Each point is reached from the start by the listed moves, each made once or not at all, plus a little noise. Is the number of moves made odd or even? Then give how often each move was made.

Moves:
(1): [ 11 -14 -71]
(2): [69 36 -7]
(3): [ 20 -43   5]
Start: [ 3  0 14]
Points:
[91 -8 11] -> even (0, 1, 1)
[ 32 -58 -53] -> even (1, 0, 1)
[72 36  8] -> odd (0, 1, 0)

Moves:
(1): [ 10 -13  -4  13   0  16 -51 -21]
(2): [-37  18  -2  -3 -25  -3  14 -45]
(3): [-22  13  15 -31  16  -6  -8   3]
(4): [-11  -5   8  16  37  19  -2  -7]
(5): [ 15 -17 -27 -19  21   5   8 -32]
(6): [ 19 -24  48  -2  -6  20  24 -26]
Start: [  1  -5 -17   9  -2  13   8   3]
Points:
[  2  -6 -17   9  -2  13   8   3] -> even (0, 0, 0, 0, 0, 0)
[-11 -17 -50   0  -6  31 -21 -95] -> odd (1, 1, 0, 0, 1, 0)
[-13 -22  54  -8  45  46  22 -28] -> odd (0, 0, 1, 1, 0, 1)

Moves:
(1): [ -6  16  24   2 -48 -22 -52  -8  -2  -4   6   7]
(2): [-10  24  -3  27  11  18  17 -19  -2   1  10  29]
(3): [  9  -4 -30   8  11  18  16 -32   0 -16 -12 -20]
(4): [-51  39  -1  17 -55  34   9 -11  -2  11  17   1]
(5): [-12 -36  18  -6 -34  -2   5 -26 -15  45  12   6]
(6): [ 20 -26 -38   3 -12  22 -10 -17  39  33 -43  18]
(7): [-10 -11 -15  17  -5  -2 -15   9  26  -2  17 -23]
(8): [ 20 -30  22   0 -22  21   3   5 -52 -29  -1  24]
(9): [ -4  -3  -3 -27 -30 -17  11  -5 -26   0  19  26]
(10): [ 13  22  18   8  -3   1  22 -20  15  -8  15   2]
(11): [ 13  24 -22  10  -3  -2  28  26 -22  13 -16  -4]
Start: [-11  -9  13 -30 -18  35  29  11  28  -9  21 -11]
Points:
[-24 -38  33 -14 -61  35  42 -23  51  27  63 -25] -> odd (0, 0, 0, 0, 1, 0, 1, 0, 0, 1, 0)
[  6 -57 -22  19 -44  95  27 -12  41  -5   2  36] -> even (0, 1, 0, 0, 0, 1, 1, 1, 0, 0, 0)
[  3 -62  17 -10 -83  49  52  29 -37  18  34 -10] -> even (0, 0, 0, 0, 1, 0, 1, 1, 0, 0, 1)

Moves:
(1): [ 30  23   5   8   8 -16 -16  19   2  -6  16  31  -3  -3]
(2): [ -8  -6  -7   2   3   1 -14  21 -17  -2   1   7   1  -7]
(3): [  8  31  27  13  10 -19   5  12   3  -9   0 -14  -4   7]
(4): [ 11 -11 -14  24   8   9   4  -6   1   0 -11 -19 -24  16]
(5): [ -1 -16  19  14 -35  20  51  17 -10  22   6   5 -31 -24]
(6): [  5  30  -8  19 -11   7  24  -2 -15  15  -2   8  -4   4]
(7): [  4   1 -21  15 -26  -1  -2  10  16   6  20 -12  -2  13]
(8): [ 11 -19 -22  -2  26  16  -5   0   5  42  12 -15   6  23]
(9): [ -2   3 -13 -28  -8 -33 -12   0  -8  15 -12   1 -29  15]
(10): [  2  11   0  22 -11  21 -12 -23  11  10   6  -9   1 -39]
(11): [-18  -5 -17   6  -1 -15   9  -1 -16 -14  14 -17 -25 -11]
(12): [-9  4  1  8 -3 -8  1  8  5 -2  4 17 -9 16]
(13): [ 10  19 -34   5  23  12 -11  16  43   4  -4  21  -3  11]
(14): [ -5  -3 -10   7   6  -9  -3  -6   6   3 -11   7  30 -10]
Start: [ 12  18   5  -1 -21   6   6  10  -3  22   5  19 -35 -10]
Points:
[ 44  60 -71  39 -44 -16 -10  12  -6  91  57   8 -92  -6] -> odd (1, 0, 0, 0, 0, 1, 1, 1, 1, 1, 1, 0, 0, 0)
[ 16  27 -84   5   9   6 -28  -3  31  77  23   2 -86 -12] -> odd (0, 0, 0, 0, 0, 0, 0, 1, 1, 1, 1, 0, 1, 0)
[ 22  63   1  -2  -9 -77 -20  58 -38   9  24  28 -95  -8] -> odd (1, 1, 1, 0, 0, 0, 0, 0, 1, 0, 1, 0, 0, 0)
